Each row of a before or after table is a point. The points were changed in one or more steps. Then noise was added and the rows were shuffled. The steps act on columns, c1 being the first. What was done? A step turns or swaps two columns, mirrors them in a line or flattens them onto one, adds a multiple of one to another, or multiplies or shifts one. Angles are multiples of 10 degrees, from the lower column toward the higher: turns from -170 to 170, lines from 10 to 170 but not 90. Use the fewest steps. Two steps may share a column if one is a turn and the other turns, adds or multiplies; they go together, in the order done. Otherwise the lowest column goes first.
In the rows, 100 means zero.

Before, 12 rows:
70; 67; 51
109; 108; 94
50; 134; 137
72; 115; 72
70; 105; 106
55; 115; 146
63; 125; 126
104; 71; 108
55; 113; 122
112; 75; 80
70; 102; 132
95; 130; 96
After:
51; 194; 136
110; 168; 93
72; 175; 72
95; 190; 96
56; 175; 146
112; 135; 80
63; 186; 126
70; 166; 106
104; 131; 108
69; 127; 51
54; 173; 123
68; 161; 132
Steps: shift c2 by 60

Before (13 x 8):
85; 82; 96; 141; 123; 97; 100; 117
101; 83; 57; 111; 115; 111; 93; 116
81; 122; 102; 100; 5; 101; 98; 119
78; 112; 84; 124; 119; 92; 93; 51
86; 77; 43; 99; 112; 108; 101; 121
77; 140; 102; 171; 112; 93; 126; 103
106; 75; 100; 109; 110; 26; 105; 110
70; 80; 78; 110; 112; 82; 79; 122
97; 104; 101; 104; 100; 93; 82; 121
111; 83; 101; 163; 92; 23; 91; 112
83; 79; 97; 107; 108; 116; 101; 84
73; 82; 104; 120; 103; 94; 101; 122
75; 120; 100; 106; 105; 120; 93; 38
After (13 x 8):
96; 107; 101; 105; 99; 92; 83; 121
75; 84; 103; 120; 102; 91; 112; 122
76; 113; 85; 123; 120; 93; 110; 50
83; 77; 97; 107; 109; 114; 105; 86
75; 121; 99; 107; 106; 119; 95; 39
71; 81; 77; 110; 113; 84; 86; 125
86; 76; 40; 97; 113; 106; 103; 123
83; 123; 99; 102; 6; 101; 96; 119
86; 81; 96; 140; 123; 98; 129; 122
98; 82; 60; 113; 115; 112; 101; 115
78; 142; 103; 168; 110; 93; 179; 102
110; 82; 100; 162; 91; 19; 134; 111
108; 74; 99; 112; 110; 26; 111; 109
Steps: add 0.7 times c4 to c7

Before (11 x 14):
114; 51; 120; 103; 129; 100; 80; 65; 127; 142; 79; 120; 109; 99
87; 63; 147; 129; 135; 111; 122; 96; 139; 137; 121; 123; 113; 123
48; 72; 73; 80; 92; 44; 99; 87; 84; 117; 63; 100; 109; 109
69; 110; 61; 76; 144; 100; 115; 78; 96; 79; 84; 87; 121; 109
122; 107; 64; 80; 114; 108; 128; 111; 67; 82; 100; 72; 146; 137
118; 124; 54; 87; 153; 74; 134; 134; 81; 87; 76; 81; 97; 131
72; 97; 70; 81; 91; 73; 73; 109; 105; 93; 94; 77; 97; 83
77; 112; 65; 106; 127; 89; 92; 95; 46; 103; 88; 78; 90; 122
109; 91; 102; 147; 113; 111; 98; 74; 156; 137; 103; 145; 139; 126
118; 71; 120; 130; 110; 124; 121; 79; 132; 88; 92; 141; 97; 133
122; 36; 104; 146; 138; 98; 113; 65; 147; 117; 139; 140; 113; 126
After, 11 rows:
114; 104; 54; 103; 152; 75; 144; 167; 79; 89; 73; 128; 90; 133
118; 119; 64; 62; 116; 105; 138; 119; 63; 78; 100; 123; 76; 137
116; 78; 120; 95; 105; 126; 122; 56; 131; 87; 93; 58; 133; 135
76; 121; 72; 105; 84; 75; 64; 118; 102; 92; 98; 110; 78; 83
89; 99; 146; 83; 133; 115; 129; 94; 138; 141; 120; 58; 123; 124
108; 67; 104; 53; 111; 111; 102; 50; 156; 132; 104; 70; 141; 128
70; 107; 59; 83; 143; 102; 121; 59; 94; 75; 84; 115; 72; 110
76; 111; 65; 112; 132; 91; 87; 92; 47; 103; 88; 123; 105; 121
50; 115; 75; 94; 95; 46; 96; 75; 82; 116; 63; 74; 75; 104
114; 111; 121; 91; 129; 100; 73; 27; 126; 142; 86; 47; 98; 97
123; 97; 109; 76; 140; 96; 116; 30; 151; 115; 142; 25; 147; 126
Steps: turn c2 and c12 by 120 degrees; turn c4 and c13 by 100 degrees; multiply c7 by 1.3; multiply c8 by 2
